Every row gives one point. Each table stands for the endless flat space through its points: a line for two points, a plane for three, and so on. The two share one point or none. Which?

First (2 x 4)
[[-5  1 21 29]
 [11 -9  9 25]]
Second (3 x 4)
[[-16  -7  33  10]
 [-22   9  16  21]
 [-11  23   6  42]]
They share: no point

First (3 x 6)
[[ 12  20 -21  33   4  -7]
 [ 30   1 -41  43 -32 -38]
 [ 25   4 -37  42 -23 -29]]
Second (2 x 6)
[[ 23  31 -33   8   5 -12]
 [ 24  31 -41   1  10  -5]]
They share: [ 21  31 -17  22  -5 -26]

First (4 x 9)
[[-29  46   5 -30 -33   0  -7 -26  14]
 [-41  16 -21 -20 -33  24 -31 -36  18]
 [-41   0   3 -24  -1   0  -7   0 -10]
 [-38  14  19 -45  28   2  12  29 -32]]
Second (5 x 9)
[[-74  28  42 -59  -6 -29 -33   1  18]
 [-38  44  18 -14 -22   6   2  10  -4]
 [-71  49 -18 -14 -36  -8 -15 -23  21]
 [ -9  -3  27 -58 -20 -32 -23  -3   8]
 [-20  34 -11 -34  -3   5  19 -32  -9]]
They share: [-32  32  11 -32 -14  -4   0  -8  -1]

First (6 x 11)
[[ 53  31  14  60 -26  21 -53  16 -22 -18 -19]
 [-28  11  -9 -30  22 -53  -2  21  54 -26  35]
 [ 47  36  22  53 -33  29 -61   9 -26 -10 -13]
 [-16  38  21   0  13   7 -17 -33  36  25  23]
 [ 46   6   3  59   4  -4 -18   9   9 -17 -28]
 [ 61  28 -18  97  29  -1   5  11  16 -18 -41]]
Second (5 x 11)
[[  7  27  32  46  -5 -43 -39 -11  29 -32 -25]
 [  8  64  -3  44 -12 -58 -61  29  52  28   0]
 [ 15  19 -28 -16  21  15 -13  57  21 -20  25]
 [ -7   5  28  11  24 -10 -28  47  45 -16 -12]
 [ 31  69 -40  25  -9 -37 -47  23  32  -3  13]]
They share: [  9  24   2  18   0 -16 -24  17  17 -18   8]

First (2 x 14)
[[ 15 -17  -7   8  33 -25 -27   0  27   4 -23  20  -1  21]
 [ 15 -12  -8  16  36 -31 -28  -5  22   4 -18  17  -6  16]]
Second (4 x 14)
[[ 14 -15 -35  -6  51 -45 -65   6  10 -12 -20  21   1  60]
 [ 24 -38  15  36  18   4  18  10  62  12 -17  53   7  -5]
 [ 11 -25 -10  42  49  -8  -3  27  48 -20   1  67  16  31]
 [  8 -18  15 -18  14  -2  -8   2  38  16 -45   5   7   7]]
They share: [ 15 -22  -6   0  30 -19 -26   5  32   4 -28  23   4  26]

First (6 x 18)
[[  1  17  -5 -21  22 -33 -19 -36  27 -14  23  11 -28 -25  12  16 -37   0]
 [ 14 -16 -26  -5  24  13   5   5  28  13 -20 -50 -55 -30  27   3  26   5]
 [  4  -6 -19  -4  17 -27  12 -26  30  17  16 -16 -27 -40  39 -23   8   3]
 [ 24   0  10 -40  11 -22 -25 -46  48  -1  57  12 -13 -64  17  -1 -32  -8]
 [ 39 -15  -1 -36  15  20 -19 -11  47  12  24 -29 -36 -67  18   4   1  -3]
 [  0 -38 -24 -16 -14 -24 -24 -40  42  -7  11 -31 -18 -34  11   5  34  -9]]
Second (5 x 18)
[[-17  24  -2   0 -20  -8  -1  -3  33  -4  -3   0 -43 -12 -22 -16  21  -9]
 [-36  -3 -20 -17 -29  18   9 -16  23  30 -28 -12 -69 -31 -17  -5   7  24]
 [ 32  -9 -48   7  17 -42 -59 -24  -9 -26  -4 -44  -7  -5  25  31  13  22]
 [ 21 -32 -38  14 -20  -8 -25   1  -1 -12 -31 -42 -19  -6 -16  22  21  -3]
 [-36  82 -44 -19  22 -24 -33 -33   6  16   7 -19 -41 -17   5 -15   3  26]]
They share: no point

First (4 x 24)
[[ -5  16  -3 -16  29  13  -8 -48  23  12  49  33  23  57  10 -34 -28   4
  -29 -47  28  26  -2  45]
 [-17 -27 -17  -8   6  52   4  -1 -26 -21 -14  16  46  18 -22  17 -12 -11
   -8  -3  19  -1 -62 -50]
 [  3   5 -11 -22  22  44  -8 -33  -6  -3  12  36  28  36  -2 -25 -36  13
  -30 -17  17  15 -30  -8]
 [ 25  33  -7 -16  48  32   8 -67  26  15  22  72 -14  24  -2 -67 -44  39
  -36 -13  -5  21   4  22]]
Second (6 x 24)
[[-15 -39 -38   6   6  53  23 -55   7  21 -22  12  49   1   4 -16   2 -29
  -15 -18  14 -30 -45  -7]
 [-42 -31  -4  34  58  43  19 -16  -1 -19   1  71  33  69   3 -23 -17  31
  -72 -34   0  31 -80  -4]
 [ 11  -1  14  24  48  52 -23 -37   9  -2  71  63  13  79   1 -26 -65  20
  -34 -18  19  47 -12 -27]
 [-30 -22 -41  22  -6  50   6   2  19 -49  29  11  62   9 -32 -48 -37  -5
  -32 -31  -6 -16 -19  20]
 [-29 -20 -18 -14  26  18  21 -40 -13  15 -38  37  31  28 -12   4  16 -10
  -25 -26  10  10 -69   7]
 [ -8 -14 -35   4  -9  62  -5 -19  15 -21  39  13  47  10 -16 -31 -48 -13
  -14 -14  13  -6  -1   4]]
They share: no point
